Rows are points. The points of each table are mixes of a few directions, plus a little noise. How many directions does each table use, and how many do they share? Where both have some left over, give the other angles between the two spaces (their principal angles), to ten degrees, smallest first.

First (7 x 3):
[[ 14   3 -19]
 [-24   4 -32]
 [-11  -5  35]
 [-37  -5  32]
 [ -9   7 -53]
 [ 10  -4  29]
 [ 57   0   8]]
Second (4 x 3):
[[ 21   0   3]
 [ 57   1   7]
 [-60   0  -8]
 [-18   0  -3]]
Directions: first 2, second 1, shared 1

First (9 x 8):
[[-24  22  21  33  22 -33   0  -4]
 [ 42  -9  -9 -20  -7  -1  25  23]
 [-17 -20 -28 -10 -34  -4   4  18]
 [ -5 -13 -13   4 -16 -27  -2  30]
 [-19  25   8   6  12  31  21 -30]
 [ 11  -3  19   0  11 -37 -15 -21]
 [-20   4 -17  -2 -11  45   7   4]
 [  8 -17   5 -21  -7  -9 -24 -36]
 [ 25  12  14   8  29  36 -16  15]]
Second (10 x 8):
[[-33  -8 -31   9 -14  17  -5  29]
 [  4   9  19   4   3  -9   5 -11]
 [ 56 -12  -5 -34  -4  -8  30   1]
 [-38 -10 -26  14  22   9 -47  -5]
 [-16 -21 -46  -3  14   6 -23  10]
 [  6   1  26  -1  -1  21 -30 -16]
 [-23  19  17  22   5 -18  10  -7]
 [ 30  12  15  -9 -17 -24  60   9]
 [-13  11  26  12 -14  17 -10   0]
 [ 27  -2   4 -14   6 -11  12  -9]]
Directions: first 5, second 4, shared 3; angles 70

First (10 x 12):
[[-11  19  13  22  -7 -45  47   9  -3  14  -5  38]
 [  8 -12  -5 -16   8  24 -30  -8   1 -11   7 -18]
 [ -6  18   1  16 -10 -12  39  14   1  18 -13  13]
 [ -4 -22  19  -7  16 -46 -38 -26  -7 -31  26  26]
 [ -1 -22 -10  -9   1  14 -41 -11   1 -15   4 -26]
 [ 13  20  -9  -6  -2  44  26  18   5  21 -13 -14]
 [ 23  28   4 -15  10  41  34  15   3  20  -2   6]
 [ -4 -18 -10  -3  -3   9 -32  -7   1 -11   0 -23]
 [  1   6   1   2  -1   1  11   4   0   5  -2   3]
 [-18 -17  -5  15 -11 -29 -17  -8  -2 -10  -2  -5]]
Second (11 x 12):
[[-36  16   8 -24   3  35  16   5   4 -12  -2   6]
 [-22 -15  -8   1  -8   2 -20  -5   1 -13  -5 -17]
 [ -9 -39 -21  22 -17 -27 -50 -13  -1 -12  -6 -35]
 [  8 -10  -5  10  -3 -13 -12  -3  -2   2   0  -7]
 [  0  20  11 -13   8  16  24   7   1   4   2  16]
 [ 19  27  15 -10  13  10  36   9   0  14   6  27]
 [-22 -26 -14   8 -13  -7 -34  -9   0 -15  -6 -27]
 [ 16  28  16 -12  14  13  37   9   0  13   5  27]
 [ 60 -19 -10  35  -2 -51 -17  -6  -6  21   5  -3]
 [-32  -9  -5  -6  -7  12 -15  -3   2 -15  -5 -14]
 [ 18  26  14 -10  13  10  35   9   0  13   6  27]]
Directions: first 3, second 2, shared 1; angles 70

First (8 x 20):
[[ 14  16  -6  21  11   3  12  21 -27   1  -4 -60  26 -10 -19  19 -35   0
   35 -25]
 [ -3  10   9  -8 -14   4 -22  -1 -17   5  10  19 -10 -12  10   7 -10 -18
   -6   6]
 [ -2  -1 -10 -10  14  -7   2   9  20  -2  -1   6  -5  14  -2 -15   9   9
   -1  12]
 [ -4   2  -7 -11   5  -3  -6  10   6   1   2   4  -5   4  -2 -14   0  -2
   -1  10]
 [ -2  -1  -4  -5  -5  -7   9  -2  17   1 -10  12  -7   6   8   2  10   8
   -7  -6]
 [ -4 -12   5  -2   2   5  -6 -10   2  -4   8  12  -3   2  -2 -12  11  -2
  -10  14]
 [  4  -5   6   5   8  -2   4 -13  15  -4   4  19  -7  12   7   7  18  13
   -8   9]
 [ -2 -10   7  10 -21   8   8 -13 -16   1  -8 -12  10 -16  -2   7  -3  -8
   -2 -21]]
Second (8 x 20):
[[ 11 -10  31  26 -16   9   6 -45  -6  -4   6  30  -5  -5  21  44  20   9
  -16  -8]
 [ -2   2  -6  -5   3  -2  -1   8   1   1  -1  -6   1   1  -4  -8  -4  -2
    3   1]
 [ -7   7 -21 -17  11  -6  -4  29   4   3  -4 -20   3   3 -14 -29 -13  -6
   10   5]
 [ -5   5 -16 -13   8  -4  -3  22   3   2  -3 -15   2   2 -10 -22 -10  -4
    8   4]
 [  7  -6  20  16 -10   5   4 -28  -4  -2   4  19  -3  -3  13  27  13   6
  -10  -5]
 [ -3   3  -8  -6   4  -2  -2  11   2   1  -1  -8   1   1  -5 -11  -5  -2
    4   2]
 [  5  -5  15  12  -7   4   3 -21  -3  -2   3  14  -2  -2  10  20   9   4
   -7  -4]
 [ -5   5 -16 -13   8  -4  -3  22   3   2  -3 -15   2   2 -10 -22 -10  -4
    8   4]]
Directions: first 5, second 1, shared 1

First (8 x 32):
[[ -3   1  -1   5  -5   0   3  -4   2  -4   4  -6   3   2  -9   3  -3  -3
    2  -1  -3   1  -4  -2  -5  -3  -6   5   2   2   1   2]
 [  6  -2   2 -17  16  -1 -10   9  -7  12  -9  17  -9  -5  23  -8   8  10
   -7   2  12  -1   9   8  16   9  18 -16  -5  -6  -1  -9]
 [ -7   1  -2   7  -9   2   7  -9   7 -12  11 -13   2   6 -23   2  -7  -4
    3  -2  -3   6  -9  -1 -11  -6 -13  11   5   9   0   3]
 [  1   0   0  -3   3   0  -1   1  -1   2  -2   2  -1  -1   4  -1   2   1
   -1   0   1   0   1   1   2   2   3  -3  -1  -1   0  -2]
 [ -4  -2   0 -14   9   2  -1  -4   2  -3   6   0  -9   3  -6  -9   1   8
   -6   1  13  11  -2  10   5   2   6  -6   0   6  -2  -8]
 [-10   1  -3   9 -13   2  10 -13   9 -15  14 -19   4   8 -31   4  -9  -6
    4  -3  -6   8 -13  -2 -15  -9 -17  14   7  12   0   5]
 [ 21   0   5   5   9  -7 -15  28 -19  30 -33  31   8 -17  60   7  13  -3
    2   2 -11 -30  23 -10  18  11  21 -16 -11 -28   2   4]
 [ -5   1  -2   8  -9   1   6  -8   5  -9   8 -11   3   5 -18   3  -6  -4
    3  -1  -5   4  -7  -3 -10  -6 -12  10   3   6   0   4]]
Second (8 x 32):
[[ -3   6 -10  -3   0  -8   4   1  -4  -6   1   6   2   5  -3  -2   4 -11
  -10  -1   3   3   0   4  -8   0   0   1   2   1   5   7]
 [-32   8  -2  -1  10  -3 -33 -20  12   0  14  37  10  16  11  -6 -23  -6
    0   9 -14  17 -14   4  15  -1   3  55   7  -8   8   5]
 [  5   8 -17  -6  -1 -14  15  10 -12  -6  -5   2   1   3  -3  -2  15 -18
  -16  -3  10  -2   5   5 -16   1   2 -14   0   2   5  11]
 [  9 -15  21   8  -6  20   5  -4  10   4   2 -31  -7 -11 -12   5  -6  25
   20  -2  -2  -4  -2  -8   7  -3  -7 -12  -3   6 -12 -16]
 [ -2   5  -7  -3   2  -6  -1   2  -4  -1  -1   9   2   4   4  -2   3  -8
   -7   1   1   1   1   3  -3   1   2   3   1  -2   4   5]
 [ -1   3  -8  -2  -4  -4  10  -2  -1  -9   4  -6   0   5 -14  -1   3  -8
   -6  -2   5   4  -3   3 -11  -2  -5  -2   2   6   2   4]
 [  6 -13  19   7  -3  18  -1  -4  10   5   1 -21  -5  -9  -6   4  -7  23
   18  -1  -4  -4  -2  -7  10  -2  -5  -6  -2   3 -10 -15]
 [ 17  -3   4  -1   4  -1   2  17 -11  13 -17   4  -2 -12  23   3  12   3
    0  -1   2 -16  14  -4   6   6  10 -23  -7 -10  -2  -2]]
Directions: first 2, second 3, shared 1; angles 90

First (9 x 32):
[[ -9  17 -19   8  -8   9   8   7 -32 -16  -2  16 -20  -7  13 -47   7  29
   -5 -29  16 -32   6 -39 -15 -10 -16  18 -18   4  10  40]
 [  3  -6   7  -3   3  -3  -3  -2  12   6   1  -6   8   2  -5  17  -3 -11
    2  11  -6  12  -2  15   6   4   6  -7   7  -1  -3 -15]
 [  5  -9  10  -4   5  -5  -4  -4  17   8   1  -9  10   4  -7  25  -3 -16
    3  15  -8  17  -3  21   8   5   9  -9  10  -2  -5 -21]
 [ -1   1  -2   1   0   1   1   1  -2  -1   0   1  -1   0   1  -3   0   2
    0  -2   1  -2   0  -3  -1  -1  -1   1  -1   0   1   3]
 [ 12 -21  25 -10  11 -12 -10  -9  41  20   3 -20  25   9 -17  60  -9 -38
    7  37 -21  41  -8  51  19  12  21 -23  24  -4 -12 -52]
 [ -5  10 -11   4  -5   5   5   4 -19  -9  -1  10 -12  -4   8 -28   4  17
   -3 -17   9 -19   4 -23  -9  -6  -9  10 -11   2   6  24]
 [ -9  16 -19   8  -8   9   8   7 -31 -15  -2  15 -19  -7  13 -46   7  29
   -5 -28  16 -31   6 -38 -15 -10 -16  17 -18   4   9  40]
 [  5  -9  11  -4   5  -5  -4  -4  18   9   1  -9  11   4  -7  26  -4 -16
    3  16  -9  18  -4  22   8   5   9 -10  10  -2  -5 -22]
 [ -1   2  -2   1  -1   1   1   1  -3  -2   0   2  -2   0   1  -5   1   3
   -1  -3   2  -3   0  -4  -1  -1  -2   2  -2   0   1   4]]
Second (10 x 32):
[[-17  -5  -5  34  -5   1  18   9  -5  18   5  24  -3  -1 -15   7  -7   6
  -20  18 -12 -11   5  -3  -6 -10 -12   1   1 -22  -5  15]
 [  9   0   1 -25  11  -4  -9 -13   9  -2   5 -14   6  -7   8   6   0 -12
   13  -8  10  13  -3   0   6   9   8 -11   8  19  -4 -23]
 [-11  -6  -5  11   8  -5  12  -7   6  22  13  13   5 -12  -8  17 -11  -7
   -9  12  -2   3   3  -4   1  -1  -6 -14  12  -3 -13 -11]
 [ 17  10   9 -20 -12   8 -20   9  -9 -34 -21 -22  -8  18  14 -27  17  11
   15 -20   5  -4  -5   6   0   3  10  21 -18   6  20  16]
 [ -2  -2  -1   0   4  -2   2  -3   3   6   5   2   2  -4  -1   6  -3  -4
   -1   3   0   2   1  -1   1   1  -1  -5   4   1  -4  -6]
 [-26  -6  -6  60 -17   5  27  23 -14  20   0  39  -9   6 -23   0  -7  18
  -33  27 -22 -25   8  -3 -13 -19 -21  12  -8 -41  -1  38]
 [  0   3   3  13 -14   7  -1  15 -11 -12 -13   3  -9  13  -2 -16   7  14
   -5  -1  -6 -13   0   2  -6  -6  -3  18 -14 -14  12  26]
 [  1  -5  -4 -21  23 -11   1 -24  18  19  20  -5  14 -21   3  25 -11 -22
    8   1  10  20   0  -3   9  10   5 -28  22  22 -18 -40]
 [ 17   2   2 -45  19  -7 -16 -23  15  -5   8 -26  11 -12  16  10   0 -20
   23 -16  18  23  -5   0  12  15  15 -19  13  35  -6 -40]
 [ 12   9   7  -7 -17   9 -15  15 -13 -31 -22 -14 -10  20   9 -28  16  16
    8 -15   0 -10  -4   5  -4  -1   5  25 -20  -3  20  25]]
Directions: first 1, second 2, shared 0; angles 50

First (10 x 32):
[[  7  12 -18   6  -9 -22  -8 -16   7  -4   7 -22  11  -4  11 -15  15 -20
   19   1  -7  -6   1  22  -8 -16  17  -4 -25 -16   4   6]
 [ 21 -13  27 -10   3  15  -2  26 -10   3  14  20  -6  32 -13   3   4  21
  -18 -15 -21   1   6  -3  21  19 -36  13  28  14 -14   9]
 [  6  16 -12  28  -6 -17  -2 -16  -8  19  10  -4   1  -6  -1 -12   8 -36
   14  12 -13 -14 -11  27 -14 -29  15  11 -27  -9  -8  -5]
 [ 16 -45  -9   5  22   2   8   5  20  19  -4  18 -14  34  -9  13   4  25
   19 -27  27  -4 -18  -6  22  21 -29  35  49   0  13  32]
 [  6  27  36  16  -5  -3  11  24 -26  19  12  29   3  12 -25   5  -7 -14
  -28  21 -37  14  18   2 -18  -2 -10  -2  -5  12 -43 -19]
 [-17 -34 -28  -9  11  23  -3 -20  16  -8 -20 -12 -16 -21  15   7 -10  20
   16 -18  45 -19 -31 -15  23   3   6  10  18   1  43   9]
 [-11   3 -27 -13  -3 -19  -5 -19  23 -22 -11 -30  14 -17  21  -6   6  -2
   20   0  20   7   7  -2 -10  -2  26 -20 -17 -18  21   7]
 [ 19  10  20 -16 -10  -4 -10  17  -8 -12  18  -2  10  22  -1  -9  14   6
  -13  -6 -33   7  21   7   6  10 -15  -9  -3   2 -16   5]
 [-26  23  11 -11  -3  -2   9   7  -2 -14 -16  -1  12 -23   0  10 -17   1
  -18  23   3  26  25 -22 -25   5  18 -33 -13   3 -10 -23]
 [-21   0  -2   4   1  25   1  -8 -12   2 -12   2 -14 -31   1   6 -19  -2
   -9   8  14 -14 -19 -10   4 -12   9  -1  -3  12  11 -19]]
Second (10 x 32):
[[-16 -19 -19   4   8   3   8 -10  21  -7 -14  -7  -4  -9   7  10  -6   8
   15  -2  32   8  -7  -5   0   7  11   3  16  -8  17   4]
 [-12  32   9  60 -20   4  11   5 -20   6  24   3  -5 -17 -15  -6  -6 -49
  -12  44 -34  17   4  46 -25 -31  25  14 -17  -5 -42 -41]
 [ 20  13  -7  25 -11 -38   1   1  14  -3  23 -13  16  25   0 -13  26 -26
   18   8 -24  20  21  40 -18  -6  11   9 -11 -25 -24  10]
 [-10  17  20 -20 -11  22  -8   8 -22 -17   1  -3   0 -19   4  -3 -11   5
  -29   8 -17  -3   7 -13   5  -2   1 -22 -15  16  -3 -22]
 [ -3  -1  13  -5   0  33  -8  -1 -29  12  -2  13 -18 -17  -4   2 -13   3
  -20  -4  -5 -32 -25 -13  19 -13 -11   4  -4  22  10 -12]
 [  6 -27 -17  -3  14   6  -3 -12  10  14 -10   3 -13   4   4   3   0  14
   18 -22  27 -23 -27  -9  18   2 -11  19  17   1  27  20]
 [  5  12  -1 -47   3 -22 -11  -6   5  -7 -14 -10  21   2  14  -6   6  15
    3 -16   3  -5  17 -30  -6   9   0 -36 -24   0  16  16]
 [ 11  -5   9 -21  20 -26  11   8   8  27 -19  25   9  27 -13  15  -2  19
    4 -14  14   6  10 -36 -11  21 -21  -9   9   5  -1  24]
 [-10   9  11  -5 -18  14  -3  15   3 -42  14 -19   9  -6   6  -5   2   5
  -18  14 -20  29  26  14   2   8  11 -16   2  -4 -14 -18]
 [  9 -32 -17  15  15   5   4  -9  12  19  -2  10 -16  12  -3   5   3   6
   20 -18  23 -16 -26   3  17   3 -12  32  27  -2  16  20]]
Directions: first 5, second 6, shared 5
